Each row of a before or after table is a point. One or more steps were done to the points. Then noise was added and the rows were shuffled. The steps act on how far a point lies along the listed directions, d1 being the first. Name the steps. A step turns or swaps two directions, mirrors them in a line or flattens them onto one, adds a multiple of one to another, or multiplies one. Angles are multiples of 10 degrees, from the lower direction toward the higher: turns from -170 to 170, lines from 10 to 170 but not 90. Use the fewest steps. Two steps may share a direction if one is a turn and the other turns, adds or multiplies; they go together, in the order done. Otherwise the lowest direction goes first.

Directions:
(1): [-15 -44   0]
(2): [ 24  -8 -39]
(3): [ 37 -13  25]
Before, 10 rows:
[[-41  27  29]
 [ 18 -45  -8]
 [  5  -1  42]
 [ 25  31  28]
 [ -7 -34  -4]
 [ -7 -26 -19]
 [-39  32   3]
 [-22 -41  12]
 [ -1  -5  38]
 [ -2 -44 -13]]
After:
[[-16 -25 -26]
 [  6 -39 -20]
 [-21  27  15]
 [ 24  -9  54]
 [-11 -44 -20]
 [-13  15  46]
 [-10 -32  -6]
 [ 33  28  36]
 [ 16 -11  51]
 [-12 -42  18]]
Steps: add -0.7 times d2 to d3

Directions:
(1): [-24  25   2 -49  21   8  37 -19]
(2): [ 18 -20 -40  -7  12   5  35  46]
(3): [-15 -15 -49  12 -16  31   0 -41]
(4): [  3  -8   0 -20 -62 -32  22  -4]
Before (13 x 8):
[[ 25  -2  10  11   0  -2 -23  11]
 [ 21   5 -20  -4  -5 -12  -4  29]
 [ 29   5  23 -19   1 -10  19  59]
 [  0  10  24  12  34   7  -2  43]
 [  2  35   2 -22  58  -6  25  36]
 [ 51 -77 -73  42  -3   9  -8  51]
 [-14  -5 -16  -3  30  19  -4 -15]
 [ -5 -28 -26  29   2   5  -9  19]
 [  1  28  42  32  52 -17 -41  26]
 [ 19  26  76 -35 -17 -93 -12  54]
 [ -2 -10 -51 -17  32  33  31  15]
 [  3  17  77  10  -9 -31 -14  28]
 [-19  19   6 -44  11   1  19  -9]]
After (13 x 8):
[[ 26   0  14   5   4  -4 -20  13]
 [ 21  -7  29   9 -51 -68 -41  33]
 [  0  17  25  47  40 -14 -51  16]
 [-17  -2 -14  -8  30  18  -1 -13]
 [ 20   5 -19  -3  -3 -16  -3  28]
 [  0   1   8  29  22  16  -9  38]
 [ 46 -47 -29   1  23 -13  15  70]
 [ -3  -7 -47 -16  33  29  35  15]
 [-12   6 -11 -25  -3   8   6 -23]
 [ -7 -14  -9  10  14  -3   4  34]
 [ 29 -14   0   6 -15   1   6  47]
 [ 10   4  52  35 -27 -25 -28  15]
 [  4  13 -30  10  36   8   2  20]]
Steps: flatten d1 and d3 onto the line at 40 degrees

Directions:
(1): [ -1  17  41  -6  29  50  14 -44  -6 -30  -7 -11]
(2): [ 42 -11  37  -1  -2 -24  -2  -8 -62  11  18  24]
(3): [ 38   7  -3  64 -17   2   0 -16   8  11   9 -49]
Before:
[[-31  37   5   3  18  47   9 -18  11 -20  -8  -6]
 [-51   0   8 -51  36  23  23  -1 -12 -32 -24  26]
 [ 53 -13 -14  25 -54 -79  -5  28 -39  59  40  19]
 [ 31  -2  21  27  25  -2  20 -19 -12 -20  10 -17]
 [ 64 -25 -32  44 -61 -95 -23  36 -25  55  34  -5]
 [-29 -11  12 -55   7 -22  -5   6 -19  -5  -9  41]
 [-21  15  16 -38  26  39  -3 -23  -6 -42   5  42]
 [  5  -3  39 -19  -8  15  -2 -19  -7  -8  19  -8]
 [-18 -17 -21 -13  17  13  -1  -7  35  -2 -17   4]]
After:
[[-60 -12 -11 -64  30  -2  17  24 -13 -20 -24  42]
 [ 54   7  34  26 -22 -21   7 -23 -44  27  33   0]
 [-28   4 -10 -49  12   6 -13  11  -3 -21   5  56]
 [-35 -12  18 -70  12 -17  -2   6 -24  -9 -11  53]
 [  6 -11  22 -16 -18  -5  -8  -3  -4   3  22  -4]
 [-20 -18 -22 -16  17  12   1  -1  35  -1 -18   6]
 [ 69   2  27  48 -23 -23  -2 -30 -29  16  25 -32]
 [ 36  -9   5  34  13 -21  15  -5 -10  -8  13 -21]
 [-34  27 -22   7   3  17   2   9  15   0  -5   2]]
Steps: multiply d1 by 0; multiply d3 by 1.3

Directions:
(1): [-37 -32  21 -16 -16  48 -23  27  -1 -51  12  24  -8  28 -13  41 -15  14
  32  14]
(2): [ 17 -31  21  40  30 -34  -2 -11 -12 -68   4 -20   0  18  13 -45 -21  24
 -10  16]
Before (14 x 20):
[[ 12  31 -27  -5   2 -23   9 -15   2  61 -14   2   8 -17  15  -8  15 -31
  -24 -11]
 [-37  -1  -9 -38 -20  19  -8   5   2  17  -5  14  -8   3   2  38   4 -14
    6  -9]
 [-34 -24   1 -23 -19  42 -24  26  -1 -33  13  37 -15  18 -17  51  -8   4
   29   7]
 [ 10  42 -23 -13  -7 -11  10  -7   6  68 -10  -7  -5 -33   2   6  31 -24
   -9 -20]
 [ 14  46 -11   2  -4 -15  31 -15  12  73 -20  -7   6 -32  -1  -4  20 -31
  -27 -13]
 [ 42  11  -8  28  14 -55   9 -21 -14   1 -25 -22  15 -17  15 -48  -4  -8
  -32   0]
 [ 22  25 -17  20  17 -48  17 -28  -2  15  -9 -27   9 -10  25 -39   7 -15
  -24 -12]
 [ 13  15 -12  -8   6 -13  13  -3   7  27 -13   3   4  -8  -5  -1  22 -15
  -15   4]
 [ 18  19  -4  10  16 -20  20  -9   9  23 -15  -1  10 -12   3  -4  12  -7
   -9  -8]
 [ 21  32 -33 -18  -4 -17  18  -5  16  61 -20   2   3 -18  -1   1  17 -11
   -8 -12]
 [ 24  29 -27  -4   7 -35  18 -19  -3  35   2 -11  -4 -16   7 -29   6 -19
  -14 -14]
 [ 30  23 -18  -2  17 -19  23 -28   5  49 -12 -17  -1 -30  14 -31  -6 -29
  -28 -20]
 [ 17  13 -10  12   8 -19  10 -23   3  16   3 -20   2  -2   5 -41   7  -9
  -21   0]
 [-51 -16  18 -40 -25  52 -14  32  22 -27   9  28  -7  29 -10  62 -14   2
   41  31]]
After:
[[ -4   5  -8 -26  -5  28   6  -4   8  28  -4   7  -7 -12   1  15 -11 -26
    0 -13]
 [  1 -13   9  27  18 -27  -1 -12  -9 -54   2 -19   3  20  22 -28 -13   7
   -4   6]
 [-30  54 -17 -50 -47  55  15  17  22 104 -15  30   0 -28 -24  73  29 -46
    8 -20]
 [ -6  17 -14 -31 -12  16   7   9  11  40 -11  20   3  -7 -15  32  26 -21
    0   3]
 [-24  41 -18 -53 -31  27  11  12  32  76  -7  19   1 -14  -6  52  15 -30
   16   4]
 [ -9  18 -27 -27 -19  15  -3   8   6  45   0  25  -7 -15 -12  34  15 -20
    6 -14]
 [-15  45 -42 -67 -43  42   7  20  27 100 -18  33  -2 -20 -21  68  29 -26
   19 -20]
 [  0   9   2  -2   7   4  10   3  10  11 -13  11   7  -3  -5  20   9  -4
    4  -4]
 [  4 -14   6  16   9  -5  -2 -13  -2 -30  11 -14  -2  19   2 -34  -7   4
   -9  13]
 [-33  61 -37 -72 -54  59  -2  22  22 122  -8  31  -8 -36 -21  86  48 -45
   21 -32]
 [ 30 -40  26  51  29 -49 -10 -10 -26 -98 -12 -22   8  20  16 -56 -34  24
  -18  25]
 [ -5  13 -17 -22  -9   3   3   1  -3  13   7   9 -10  -1  -5   7   0 -14
   10  -8]
 [-25  32 -29 -46 -32  34  -4  11  10  81 -10  34   2 -12  -2  54  20 -42
    4 -13]
 [-43  40 -36 -75 -47  40   0   8  15 101 -13  26  -5 -23  -7  72  29 -43
    6 -29]]
Steps: multiply d1 by 0; multiply d2 by 3
